Rows are points. The ring and each string are closed loops that go straight from each point to the next, and from the last back to the first. Before rounding, they use only three directions, however many columns there are. How many times does the string pass through the ring? Passing back the other way cancels.

Ring, 9 rows:
[[ 4.1 -2.0 -1.2  1.2]
 [ 3.8 -0.2 -0.5  0.8]
 [ 2.0  1.7  0.6  0.3]
 [-0.1  2.0  1.1  0.2]
 [-2.2  0.9  0.9  0.6]
 [-3.0 -1.2 -0.1  1.4]
 [-2.2 -3.3 -1.2  2.1]
 [ 0.8 -4.8 -2.0  2.2]
 [ 2.8 -4.3 -1.9  1.9]]
String (22 x 4):
[[ 4.1 -3.7  0.3  0.4]
 [ 2.1 -1.6 -1.1  1.4]
 [ 1.9 -0.9 -1.7  1.8]
 [ 2.7 -1.8 -0.2  0.8]
 [ 5.9 -2.7  1.5 -0.6]
 [ 6.8 -0.8  0.3  0.0]
 [ 4.5  1.0 -1.7  1.4]
 [ 2.0  1.1 -2.4  2.2]
 [ 1.8 -0.1 -1.4  1.6]
 [ 2.7 -1.3  0.1  0.6]
 [ 4.7 -2.0  1.2 -0.3]
 [ 7.0 -1.5  0.1  0.1]
 [ 6.3 -3.0  1.0 -0.3]
 [ 2.7 -2.3  0.1  0.6]
 [ 0.9 -0.6 -1.9  2.0]
 [ 1.7 -0.5 -3.2  2.7]
 [ 4.6 -2.8 -3.1  2.4]
 [ 5.5 -4.8 -1.2  1.2]
 [ 5.3 -4.2 -3.0  2.3]
 [ 3.3 -2.5 -3.3  2.6]
 [ 5.4 -4.1 -2.5  2.0]
 [ 5.5 -4.9  0.2  0.3]]
Times through: 0

Ring (7 x 11):
[[-1.9  0.9 -4.8 -3.8 -1.9 -1.8  1.1 -3.5  1.8  2.6  1.8]
 [-3.2  1.4 -3.1 -1.4 -0.9 -1.3  2.0 -3.0  3.6  2.5  2.7]
 [-3.5 -0.2 -0.1 -0.3  0.4  0.1  2.1 -1.7  2.3  2.2  4.3]
 [-2.1 -1.8  2.0  0.1  1.3  1.8  1.0  0.2 -0.3  0.8  4.5]
 [-0.4 -2.7  2.0 -0.7  1.1  2.5 -0.2  1.1 -2.5 -0.2  3.7]
 [ 0.3 -2.9 -0.5 -3.8 -0.3  1.3 -0.8 -0.2 -3.7  0.5  2.9]
 [-0.6 -1.4 -3.9 -6.0 -1.9 -1.0 -0.2 -2.7 -1.8  2.2  2.3]]
String (21 x 11):
[[ -2.3  -3.3   1.1  -3.4   0.5   0.8   0.7  -1.1  -2.1   2.2   5.5]
 [ -1.1  -1.5   0.0  -1.4   0.2   1.2   0.4  -0.4  -0.8   0.7   3.2]
 [ -0.8  -1.9   0.1  -1.8   0.2   1.3   0.1  -0.2  -1.5   0.6   3.3]
 [ -1.1  -4.5   0.2  -6.2  -0.2   0.6  -0.3  -1.3  -4.6   2.3   5.2]
 [  0.4  -5.5   0.0  -7.4  -0.5   1.1  -1.4  -0.7  -6.8   1.6   4.6]
 [ -0.6  -5.4  -2.0 -10.1  -1.6  -0.7  -1.0  -2.8  -6.3   3.4   5.1]
 [ -1.4  -2.5  -2.2  -5.8  -1.1  -0.6   0.2  -2.5  -2.2   2.6   3.9]
 [ -0.9  -0.8  -1.7  -2.4  -0.6   0.3   0.3  -1.2  -0.5   1.1   2.4]
 [ -1.9  -1.9  -3.2  -6.4  -1.6  -1.4   0.5  -3.3  -1.4   3.2   3.8]
 [ -2.0  -1.5  -6.0  -9.1  -2.9  -3.1   0.5  -5.2  -1.2   4.5   3.3]
 [ -3.2  -1.2  -6.5  -9.7  -3.2  -4.0   1.2  -6.2  -0.3   5.6   4.0]
 [ -1.8   0.0  -3.1  -3.0  -1.1  -0.8   0.9  -2.5   1.0   2.0   2.4]
 [ -1.1   1.5  -2.5   0.3  -0.6   0.2   0.9  -1.1   2.4   0.4   1.0]
 [ -2.5  -0.1  -2.7  -3.0  -0.9  -1.0   1.3  -2.8   1.3   2.6   3.2]
 [ -3.8  -0.9  -3.0  -5.0  -1.2  -2.1   1.9  -4.1   1.3   4.2   4.7]
 [ -1.2   1.3  -1.0   1.7   0.2   1.1   1.0  -0.2   2.4  -0.1   1.4]
 [ -2.6   1.8  -0.4   2.9   0.7   0.8   2.0  -0.6   4.1   0.5   2.3]
 [ -1.1   1.5   0.5   4.1   1.0   2.1   1.1   1.0   2.9  -1.1   1.3]
 [ -0.9   0.7   0.5   2.9   0.9   2.1   0.8   0.9   1.8  -0.9   1.7]
 [ -2.2  -0.8   2.7   2.6   1.8   2.4   1.3   0.9   1.1   0.0   4.0]
 [ -3.0  -3.5   3.5  -1.1   1.8   1.9   1.2   0.0  -1.5   1.7   6.5]]
Times through: 1
String (21 x 11):
[[-5.3 -1.7  0.4 -2.8  0.5 -1.0  2.8 -3.2  1.8  4.3  6.9]
 [-2.7 -1.7 -0.8 -3.4 -0.2 -0.3  1.2 -2.1 -0.2  2.7  4.6]
 [-1.3 -0.6 -0.5 -0.8  0.1  0.9  0.7 -0.6  0.2  0.8  2.8]
 [-0.5 -0.6  2.5  3.2  1.7  3.2  0.4  2.0  0.2 -1.5  2.5]
 [-1.1 -3.5  3.6 -0.4  1.8  3.0  0.1  1.4 -2.8  0.1  5.0]
 [-1.7 -4.7  1.7 -4.8  0.6  1.2  0.1 -0.8 -4.1  2.1  6.0]
 [-1.1 -2.7  0.0 -3.4  0.0  0.9  0.1 -0.8 -2.4  1.4  4.1]
 [ 0.2 -0.1 -0.2  1.0  0.4  2.0 -0.1  0.8 -0.1 -1.0  1.3]
 [-1.1 -2.5 -1.2 -4.6 -0.6  0.1  0.1 -1.6 -2.3  1.9  3.8]
 [-1.1 -4.6 -2.5 -9.6 -1.7 -1.1 -0.5 -3.2 -5.1  3.7  5.0]
 [-0.4 -3.7 -3.8 -9.5 -2.2 -1.3 -0.8 -3.3 -4.8  3.2  3.6]
 [ 0.9 -0.1 -3.0 -2.2 -1.1  0.7 -0.7 -0.6 -1.0 -0.2  0.3]
 [-0.2  0.2 -2.3 -1.1 -0.7  0.6  0.1 -0.7  0.3  0.2  1.1]
 [-0.7  0.2 -2.0 -1.1 -0.5  0.5  0.4 -1.0  0.6  0.5  1.6]
 [-0.4  2.0 -4.0 -0.4 -1.3 -0.2  0.5 -1.4  2.3  0.2 -0.1]
 [-2.5  2.5 -6.8 -3.8 -2.6 -3.0  1.7 -4.6  3.9  3.1  1.0]
 [-3.7  1.6 -5.6 -4.2 -2.2 -3.1  2.2 -5.0  3.7  4.1  2.7]
 [-3.7 -0.7 -3.4 -5.2 -1.4 -2.2  1.8 -4.2  1.3  4.2  4.4]
 [-1.2  0.4 -1.2  0.1 -0.1  0.8  0.8 -0.6  1.3  0.4  1.9]
 [-2.0  2.6 -0.8  3.8  0.6  1.0  1.8 -0.2  4.6 -0.3  1.2]
 [-4.4  0.9 -0.2  1.0  0.6 -0.2  2.8 -2.0  4.2  2.4  4.3]]
Times through: 2
